Every row gives one point. To make a cloud, some directions were put in groups of two or more. Within a group, all points are equally far from the middle, so they leave a hole (a ring in 2 directions, a hollow ball in 3). The other directions are filled evenly. Then the cloud was stretched, turned, moved and blurred a little. Count the holes, and give their numbers of directions, smallest first.
In the rows, 128 means zero.

Cloud, 14 rows:
[[115 164]
 [127  89]
 [138 162]
 [109  58]
 [ 94 109]
 [174  63]
 [ 75  98]
 [103 137]
 [221 120]
 [ 89 150]
 [180  82]
 [126 185]
 [104  77]
 [108 131]]
Holes: 0

Cloud, 14 rows:
[[181  64]
 [123  86]
 [129 112]
 [148 145]
 [172 144]
 [127  43]
 [184  94]
 [137 141]
 [102 219]
 [145 142]
 [178 124]
 [ 91  66]
 [171 170]
 [126 132]]
Holes: 0

Cloud:
[[147 149  87]
 [ 94 115 119]
 [ 63 107 201]
 [ 90  79 142]
 [118 101  89]
 [154  83 134]
 [129 132  50]
 [ 81 138  82]
 [120  66 128]
 [106 110  69]
 [173 168 180]
 [136 158 142]
 [ 69  82  92]
 [148 208 159]
 [122 200 162]
 [167  93  74]
 [115  60 104]
 [185 101 150]
 [147 121 177]
 [156 109 210]
 [ 83 154 138]]
Holes: 0

Cloud (22 x 3):
[[166  78 148]
 [ 95 151 185]
 [168  81 154]
 [164 161  89]
 [151 171 157]
 [200 133 183]
 [136 176 182]
 [200 129 164]
 [186  91 182]
 [110  89 108]
 [122 164  61]
 [113  94 185]
 [151  76 128]
 [119  90 182]
 [135  73  65]
 [199 131 163]
 [ 96 153  72]
 [ 88 124  89]
 [167  77 117]
 [113 170 182]
 [140 172 151]
 [114  91 154]]
Holes: 1 (2)

Cloud:
[[149 135 170 104]
 [177  73 118 151]
 [146 154 117 194]
 [112 127  66 107]
 [143 166  95 137]
 [172 160 103 174]
 [ 52 120 123 147]
 [141 152 122 194]
 [110 112  78  81]
 [168 179  67  99]
 [116 107  58 167]
 [229 142 107  79]
 [189  77 118 162]
 [166 113  37  82]
 [224 106 108  55]
 [108 148  77  98]
 [207 106 130  79]
 [167  86 162 120]
 [127 157  63  79]
 [178 149 121 156]
 [170 146 135 139]
 [196  78 103 160]
 [ 87 150 148 140]
 [175 178  88  81]
 [144 169 107  97]
 [145 116  48  76]
 [126  74 112  91]
 [120  82  77 177]
 [135 155 121 179]
 [166 140 159  77]
 [ 88 147 115 159]]
Holes: 1 (2)

Cloud:
[[139 122 184 174]
 [ 96 107 128 119]
 [132 201 194  93]
 [175 108 113 106]
 [ 68  96 142 151]
 [126 208 156  68]
 [132  79 162 210]
 [183 114 108 143]
 [110 180  85 118]
 [ 96 201 115 117]
 [101 197 126 157]
 [117 188  79 123]
 [110 189  90 120]
 [ 61 163 159 172]
 [ 55 117 155 180]
 [171 163 108 153]
 [ 99 153 101 153]
 [ 86 137 110 150]
 [145 131  98  75]
 [100  86 154 232]
 [149 111 164 147]
 [107 156 180 103]
 [142  72 143 132]
 [119 138 159 203]
 [159 196 138  66]
 [ 78  84 107 178]
 [117  78 116 216]
 [143 170 188 122]]
Holes: 1 (2)

Cloud, 48 rows:
[[134  94 198 125  72 136]
 [137 141 201 185  90 114]
 [210  91  88 114 119 149]
 [147 104 112 114 176  59]
 [186  49 138 164 106 110]
 [167 179  93 159  81 111]
 [ 81 115  73 135 125 132]
 [182  76 168 155 125  51]
 [ 78 154 154  94 114  80]
 [125 109 183 109 196  76]
 [212 115 115 141 151 182]
 [214  81 122 141 112  97]
 [192 139 179  85 102 130]
 [131 146 100 115  86  59]
 [121 110 204 141 172  59]
 [132 104 170 137  48  90]
 [188 132  90 148 126  68]
 [134 186  72 104 157 152]
 [ 79 128  77 107 109 105]
 [216  92  95 139 130 155]
 [154 124 120 180  63 169]
 [139 121 200 138  83 163]
 [183  65 204 144 119  90]
 [200 127 128 125 168 188]
 [ 80 155 149  86 116  83]
 [ 83 129  75 148 118 120]
 [170 180 130 158  69 141]
 [155 110 130 206  81 132]
 [215  93  89 125 119 146]
 [103 182 154 163 109 109]
 [102 158  51 108 120 125]
 [182 169 101 157  70 136]
 [ 79 128 174  95 140 149]
 [219  97  95 139 115 138]
 [183 112  78  91  89 155]
 [160  84 155 151 143  40]
 [ 87 151 129  69 124  94]
 [165 164 139 144  69 177]
 [123 152 131 196  94 114]
 [138 134 181 107 211 108]
 [149 137 173 190  79 142]
 [166 203 148 139 125  94]
 [164 137  92 159  50 153]
 [202 108 220 153 138 111]
 [127  67  99 117 179 123]
 [ 98 142 186 134  88  64]
 [139 189 145  87 181 120]
 [191 115 108 184 141  82]]
Holes: 3 (2, 2, 2)

Cloud (47 x 6):
[[123  80 173 130 158 143]
 [ 65  93  93 107 190  76]
 [ 55 132 118 163 121 170]
 [133  90  98 100  84 115]
 [128 178 119  63  67  95]
 [125 176 133 100 197  90]
 [ 87 122 112  91 134 136]
 [107 174 107 139 109 171]
 [164 152 180 129  84 100]
 [ 79  97  90 125 106 168]
 [105 129 195 165 119 149]
 [120 126 122  47  74 165]
 [113 123 108  24 149 106]
 [ 80  96 102  70 110 181]
 [183 128  88  58 157  95]
 [ 79  50  90 123 177 105]
 [134 147  87  48 183 105]
 [122 171  89 118  55 141]
 [ 94  32 101 100 116 153]
 [148 169 105  94 157 181]
 [124  87  81 161 157 133]
 [ 92  80  62 144 131 105]
 [ 61 130 111  79 208 127]
 [150 121 115  28 131  52]
 [112  41 137 179 182  78]
 [133  90  84 143 143 138]
 [136 106 104 208 115 205]
 [121 143 168 200  98 158]
 [127 163  47  97  76 135]
 [158 144 105  98 106 156]
 [ 51 118 130 144 116 130]
 [156 116 141 173  95 166]
 [134 129 155 156 123 164]
 [155 137 158  72 116  47]
 [105 115 202 180 205 102]
 [159 111  52 133 166  76]
 [186 142 115 135  88  94]
 [ 75 171 167  76 102 159]
 [ 94  77 157 185 204  89]
 [159 109  97 112 104  76]
 [ 70 100 119 143 169  60]
 [148  53 159 125 181 131]
 [111  65 159 130 182 168]
 [ 61  77 113 160 205 160]
 [183 147 140 121 129 112]
 [134 188 144  50 110  85]
 [152  98 136 165 102 183]]
Holes: 0

Cloud:
[[ 77  97 186 109 143 120]
 [187 170 242 115 189 118]
 [109 184 160  91 112 157]
 [185  70 142 167 156 123]
 [ 46  86 138 143  97 160]
 [ 81 154 195 119  79 168]
 [ 76  70 166 132 112 108]
 [126  90 118 149  48 112]
 [153 205 159 158 138 109]
 [146 140 236 139 120 170]
 [148  60 153 145  61 138]
 [137 152 239 140 199 149]
 [104 104 174 146 204 121]
 [162  72 135 139 199 148]
 [177 156 187 123 171 167]
 [ 99 131 191 186 139 131]
 [ 76 176 171 115  87 117]
 [112 183 165  98 147  80]
 [ 96 121  83 139 128 126]
 [106 138 169 105 105 184]
 [146  68 153 166 137  75]
 [187 180 188 115 141 159]
 [138 149 169 169 214 144]
 [174 117 155 134 196 114]
 [136  97 235  92 126 117]
 [ 98  90  93 124 103  81]
 [117 112  97 184 136 109]
 [108  79 202 150 128 123]
 [109 165 192 127 226 169]
 [131  27 144 183 136 103]
 [190  83 150 153 114 141]
 [152 193 149 167 153 178]
 [165 102  98 146  80  86]
 [ 70 123 158 120  91 176]
 [ 81 105  76 140 112 147]
 [193 127 168 106 183  71]
 [152 116 233 116 176 109]
 [147  95 110 129  59 131]
 [158  91 193 159  95 119]
 [103 110 157  68 118  88]
 [116 112 193 143  88 182]
 [115  89 186 113 166  81]
 [140 141 144 112 139  50]
 [ 97 164 120 136 187 169]
 [ 93 185 128 122 112 148]
 [174  84 202 115 171 136]
 [ 76 167 121 155 193 152]
 [ 89 140 233 100 140 149]
 [108 107 103 120 109 168]
 [178 102 155 111 177  52]
 [118  98 197  83 172 121]
 [176 106 135 141 188 122]
 [132 169 129 181 174 140]
 [121  84 116 192 126 101]
 [ 99  97 105 173 177 109]
 [160 141 174 188 152 175]]
Holes: 1 (4)

Cloud:
[[201 156 161 101 120 184 124 126]
 [ 77 115 129  92 132  58 190 123]
 [150 126 123 139  79 145 193 192]
 [127  87 119 108  78  43 126 107]
 [118 156 130 158 190  88  90 103]
 [212 202  66 127 124 127  97  93]
 [185 142 123  59 134 177 125  73]
 [178 184 132 122  58 143  83  82]
 [152 229 133  94 129 116 122 146]
 [169  56  81 106 106 105 159 159]
 [144  85 111 124  77 213  79 134]
 [212 169 132 106 111 165  91 127]
 [103 127  98  70 167 176 139 194]
 [134 128 138  86  85 170 101  47]
 [ 93 100 176  96 189  83 172 138]
 [124 106  75  49 162 155 116 183]
 [120  85 135  94 186  59 118 119]
 [132 196 109  70 166 129 102  70]
 [186 120  84  78 163 173  94  88]
 [149  89  87 151  70 136 100  70]
 [ 90 175 168 106 177  86 175 147]
 [137 130  77 120 119 125 199  78]
 [120 135 121 170 149 126  66  92]
 [135 134 166 154  97 123 170 207]
 [126 164 131  70 180 165 114  80]
 [144  98 124  60 175 112  79 159]
 [130  83 141  73 102 111  73 142]
 [157 104 105 104 187 167  72 100]
 [171 169 113 129 117  98 184  43]
 [105 154 166 162 196 169 157 121]
 [163 154  97 108 109  65 113  33]
 [154 148 110 100 201  56 161 142]
 [144  49  91 151  83 151 107 113]
 [152 157  41  85 168 165 107 115]
 [160 147 159 138 140 188  61 141]
 [149 112 118  99  50 168 118 189]
 [136 200  95  83 154 103  89  63]
 [155 142 204 135 158 174 136 162]
 [139 147 111 114 101 101  74  43]
 [142 201 140 165 177 109 165 107]
 [145 125 105 134  51 126 202 148]
 [180  86  92 174 112 177  85 137]
 [203 190  89 126 167  79 111 134]
 [200 128  95  78 164  75 125  86]
 [193 120 101  99 130 214  96 119]
 [140 102 124 158 160  97 126 219]
 [ 94 150 168 162 164  72 145 171]
 [115 157  64  74 126  38 113 122]
 [162 184 108 118 138  39 169 115]
 [172 111 116  55 118  91  90  75]
 [179 172 140  62 129 131 156 156]
 [158  73 133 131  92  75 108 151]
 [171 130 186 163 181 149 154 152]
 [124  64 115  67  96 200 135 148]
 [163 164  21 102 139 139 117 112]
 [177 163 182 176  82 163 159 110]
 [147 182 163 137  56 169 111  81]
 [177 193 154 156 101  89 176 109]
 [196 122 117 152 152 165  64 132]
 [169 150 149  74  48 120 135 130]
 [ 83  92 132  85 103 190 148  93]
 [122  73 171 114 102 166 160 204]
 [100  99 117  81 125  57  81 114]
 [ 99 141 150 108  96  44 183 101]
 [134 123  53  59  88 154 118  72]
 [135 107 149 185 121 122  98  85]
 [149 101 165 194 100 147 129  92]
 [ 74 112  96 114 163  71 168 151]
 [132 112  50  69 178 116 108 183]
 [118 131 122 117 200  83  71 176]
 [119 196 181 128  87 122 115 139]
 [163 123 115 129  58 222 129 155]
 [ 96 129 181 155 107 131 153 210]
 [113 154 128 163  99 192 161 194]
 [ 86  77  85 105  95  69 107 124]
 [180 119 127 144  90  77 158 168]]
Holes: 3 (2, 2, 4)
